Rows are points. Each copy is the shape, with its points in the same order, turned, moved and blurred by noise. Is it also mirrored, or only turned?

Shape (8 x 2)
[[ -6  25]
 [-50  34]
 [-36 -17]
 [-28 -45]
 [-25  20]
 [-51 -33]
 [-39 -44]
 [ 24  29]]
Copy 1 (8 x 2)
[[ 10  18]
 [ 60  22]
 [ 47 -31]
 [ 34 -61]
 [ 38  10]
 [ 66 -46]
 [ 49 -51]
 [-15  19]]
Copy 1 is: mirrored
Copy 2 (8 x 2)
[[-16  26]
 [  8  63]
 [ 34  14]
 [ 41 -14]
 [ -3  30]
 [ 51  10]
 [ 47   1]
 [-48   9]]
Copy 2 is: mirrored

Shape (5 x 2)
[[ 33 -16]
 [  4  -6]
 [-74  62]
 [-25 -12]
 [ 21 -11]]
Copy 1 (5 x 2)
[[-53 -36]
 [-33 -10]
 [ 71   5]
 [ -6   6]
 [-42 -28]]
Copy 1 is: only turned
Copy 2 (5 x 2)
[[ 31  46]
 [  7  18]
 [-69 -48]
 [ 14 -20]
 [ 13  36]]
Copy 2 is: only turned
Copy 3 (5 x 2)
[[-22   7]
 [  9  -8]
 [110 -11]
 [ 27 -25]
 [ -4   4]]
Copy 3 is: mirrored
Copy 4 (5 x 2)
[[-41 -13]
 [ -5   1]
 [ 86  27]
 [ -3  30]
 [-20 -11]]
Copy 4 is: only turned

Shape (9 x 3)
[[ 40  -3  34]
 [ 50 -15 -14]
 [ 24 -22  24]
 [-39  62 -51]
 [-31  38  22]
 [-38 -40 -18]
 [ -8 -14 -35]
 [  6  62  13]
 [-33 -27 -67]]
Copy 1 (9 x 3)
[[ 21 -16 -36]
 [-11 -50 -22]
 [ 30 -29 -13]
 [-51  41  56]
 [  9  45  18]
 [ 27 -27  64]
 [ -8 -28  40]
 [-15  45 -15]
 [-19 -34  78]]
Copy 1 is: only turned
Copy 2 (9 x 3)
[[-11  52  19]
 [ 32  28   0]
 [ -8  25  34]
 [-47 -30 -78]
 [-75  10 -15]
 [-13 -47  15]
 [  4 -22 -12]
 [-51  33 -43]
 [ 10 -58 -18]]
Copy 2 is: only turned
Copy 3 (9 x 3)
[[ 25   6 -63]
 [-24 -13 -64]
 [  1  19 -49]
 [-19 -57  41]
 [ 30 -16  22]
 [-38  39  19]
 [-40   3  -5]
 [ 31 -46 -14]
 [-76   5  13]]
Copy 3 is: mirrored

Shape (9 x 4)
[[-30 -38  21  85]
 [  0  17 -75 -13]
 [-31  15 -14 -29]
 [  9 -52  20  46]
 [-29  48  49  39]
 [ 37  11  -2 -39]
 [-19  37 -48   5]
 [ 13  44  19   4]
 [-10  49 -14  -7]]
Copy 1 (9 x 4)
[[ 16 -49 -74  29]
 [-76  24  19  32]
 [-12   9  37  47]
 [ 23 -10 -56  -1]
 [ 17 -78  24  20]
 [-13  25  44 -21]
 [-57 -12  23  41]
 [-10 -38  37 -10]
 [-35 -22  44  22]]
Copy 1 is: mirrored
Copy 2 (9 x 4)
[[ 90  15  -4 -25]
 [-50  42  40 -16]
 [-32 -15  16  22]
 [ 43  25 -37 -34]
 [ 36 -68  31 -19]
 [-70 -24 -24 -28]
 [-31   4  56 -11]
 [-14 -49  13 -40]
 [-33 -29  45 -12]]
Copy 2 is: only turned
Copy 3 (9 x 4)
[[-15 -49  63  -9]
 [-31 -13 -76   7]
 [-26  33 -27  25]
 [  3 -18  40 -47]
 [ 34  -7  34  60]
 [ 30  37 -49 -19]
 [-21 -14 -49  37]
 [ 42   8 -16  25]
 [  7   7 -40  45]]
Copy 3 is: only turned

Shape (9 x 6)
[[ -56   21    7   37  -32   24]
 [ -88    9  -40   41  -31   14]
 [ -17  -24   14   -8   10  -38]
 [ -48    8  -14    7  -74   -3]
 [  17   21   -6  -33   22  -24]
 [ -59  -48   28 -101  -19   -6]
 [ -14   13   15   23   23  -46]
 [  -2  -39  -49   -5  -18   33]
 [  41   10   24   27   51  -32]]
Copy 1 (9 x 6)
[[ 22  24  17   6 -64 -17]
 [ 33   8 -16   1 -75 -67]
 [-36  18 -20  22  10  -9]
 [ 39  13 -35  40 -46 -11]
 [ -1  30   7  17  56  -9]
 [-13 110 -92  25  12  -2]
 [-36  11  28  28   8 -18]
 [ 24  -2 -48 -46   2  -4]
 [-49  -1  53   4  41  18]]
Copy 1 is: mirrored
Copy 2 (9 x 6)
[[ 27  47  -4  14 -38 -34]
 [  7  90  -5  -9 -67 -25]
 [-40   8  28  -9  -7  -3]
 [-15  40   5  10 -66 -73]
 [-12 -11  -1 -49  22 -27]
 [-22 -58  63 -32 -84 -13]
 [ -2  35  30  -4  38 -14]
 [-44   5 -42 -25 -55   0]
 [-26   2  -9  -9  76   6]]
Copy 2 is: only turned

Shape (14 x 8)
[[ 47 -26  34  26  18  29   3 -57]
 [-36   7  34  48  51 -53 -26  45]
 [-29  -5  -1  25  28 -21 -12 -27]
 [ 46 -40  50 -34 -42  25  72  51]
 [  8  -7  59   9  12 -71  44 -40]
 [ 27 -26 -31  -8  10 -64 -31  37]
 [ -7  -8  43  38   3  20  16 -40]
 [ 43   3  15 -15  33   7  35 -18]
 [-52 -67  78  51 -45 -47  33  44]
 [-30 -23 -16 -27  21  18 -26 -46]
 [ 34  31  30 -31 -30 -37 -12 -32]
 [ 42   0  -1   9 -26 -55 -10 -45]
 [-18 -15 -19 -24 -38  10  64 -59]
 [ 29 -21 -23 -51  17 -25 -12  28]]
Copy 1 (14 x 8)
[[  59  -55   26  -23   36   -9  -10   31]
 [ -25   25   -1 -110  -15   -3   42   39]
 [  -7    0   21  -61    9  -11    0  -10]
 [   0  -67   19   55  -47   22   54   78]
 [  41   -4   67  -48  -35   53    8   18]
 [ -34   62   20   -9   21    3   22   51]
 [  43  -53   15  -44   -9  -12   11    0]
 [   9  -47   18  -10   26   43    1   34]
 [   9   -6   59  -47 -106  -44   75   40]
 [ -21  -22    6  -20   13  -26  -53  -14]
 [  47   22   -8    7  -15   42  -12   14]
 [  50   39   31    0   17   19    6    6]
 [   3  -46   47   33  -18   14   -2  -48]
 [ -45   18    8   15   16   20   -8   53]]
Copy 1 is: mirrored
Copy 2 (14 x 8)
[[-14   5 -21   6  16  82  24  17]
 [ 89 -40  28 -20  31 -19  19 -21]
 [ 16 -24  -1   8  12   5 -18  -7]
 [-37  44 -25 -44  -9 -19 116  35]
 [ 55  43 -59   9  -8  17  26 -28]
 [ 54 -38  -2 -27 -55 -13  15  56]
 [ -4  11 -17  15  52  34  21  -7]
 [-13   0  -8   6 -30  32  52 -11]
 [ 50  21 -59 -52  84 -59  49  24]
 [-37 -11   8 -18 -12  10 -44   4]
 [ 26  65   0  29 -39  15  13  29]
 [ 33  22 -34  34 -31  20   1  52]
 [-58  24 -55  26 -15 -28   8   0]
 [  7 -12  14 -37 -67  -9  32  33]]
Copy 2 is: mirrored
Copy 3 (14 x 8)
[[ 13  24  18  51 -80 -15 -46   9]
 [-56  23  14  -1  31 -51  -8 -45]
 [-30   6   4  39   3  -9  -9   4]
 [ 69  23 -37 -61 -54  34 -60 -38]
 [ 21  16  48  44   0   0 -69 -69]
 [  6 -55 -23  -1  17 -44   7 -18]
 [-12  52  29  28 -43  15 -30   4]
 [ 54  34  -7  44 -12 -10 -34   2]
 [-43  -1  55 -77 -15  34 -80 -70]
 [-28  -2 -37  58  -4  33 -22  19]
 [ 35  -8   4  60 -42  23  18 -56]
 [ 31 -46  45  57 -32  -5   0 -32]
 [ 42  -4  17  34  -6  84 -42  19]
 [ 30 -32 -58   7   7 -16 -11 -12]]
Copy 3 is: only turned

Shape (12 x 9)
[[ -47  -18   10  -26    0  -25  -19   30    5]
 [  62  -11   38   12    1   -7   22   34  -19]
 [  68  -11 -100  -22   35   20   47  -18   62]
 [   5    9   -1   48   40  -57   31  -14  -11]
 [ -32  -32  -23  -35   10   28  -26    1  -15]
 [  26   43  -23   77   -3  -16   27   -7   -5]
 [  -6   36   26   46   20   -1   46    5   -4]
 [  37   13  -58   61   35    9  -13  -57  -15]
 [ -24   10   64  -34   41  -32  -63  -40   17]
 [  41   68  -30   24   47  -52  -18   18   25]
 [   8   -6   39  -38  -30  -31  -19   -2    7]
 [  13  -21    0   43   34   -2   -5  -17   50]]
Copy 1 (12 x 9)
[[ 43  -6 -15 -19 -41  31  -2  32  16]
 [ -3   4 -10   1  32 -38  64  29  15]
 [-80  -3  74 -60  -5 -13  10 -67  -3]
 [  1  56  45  33  10  16  23  32 -16]
 [  2 -34  -6  -2 -33  33 -21  -9  50]
 [-37  70  16  23  33 -29 -15  26 -17]
 [ -8  43  21  38 -16 -44   8  44   3]
 [-61  17  37  48  45  18 -35 -19  -7]
 [ 62 -58   5  52 -27  29   9  15 -54]
 [-51  26  12  -6   0  11  14  34 -84]
 [ 58 -12 -26  -6  -2  -4  25  -4 -16]
 [  2 -17  67   2  19  -8 -15  25  -9]]
Copy 1 is: mirrored
Copy 2 (12 x 9)
[[ -7   8  28  30 -33  -4 -31 -50  25]
 [ 20 -17 -70  26   3 -11 -20   7   1]
 [  2 -70 -28 -79 -24  46  69 -37 -32]
 [ 28  37 -35 -11 -61  27 -30  16 -19]
 [ 21  -2  54  14  -8  -3  28 -34  26]
 [-22  37 -44 -49 -22   7 -17  46 -24]
 [  7  56 -37 -10   2   7 -30  -1 -44]
 [ 14  15  -1 -40 -47   5  57  61 -23]
 [  9  -5  55  96 -54  10 -24   1 -48]
 [-66   6 -48   5 -62  49  19  20 -32]
 [ -2 -43  19  44 -11   3 -56  -3  -3]
 [  6  -7 -13 -19 -59 -31   9  -8 -50]]
Copy 2 is: mirrored
Copy 3 (12 x 9)
[[ -1  -9  39 -10  23 -48  30 -15 -20]
 [-38  51  61  -2  -7   9 -20  35  24]
 [ 52  -8   4  10  -8   6  53  87 121]
 [-57   3  -1  41  32   0  13  72  -5]
 [ 19  12  35  -2 -15 -33  78 -10  -2]
 [-32   0   9  30  35  72   9  57   7]
 [-64  -9  -1 -11   0  34   6  41   1]
 [ 10  43 -21  66   6  53  57  60  17]
 [ 18  30 -35  17 -11 -68  -8   1 -59]
 [ 20  31 -18 -10  71  17  -6  82   4]
 [ 19   4  50   4  -9 -36 -26   7 -25]
 [-13  11 -25  42  15  -4  13   8  43]]
Copy 3 is: only turned
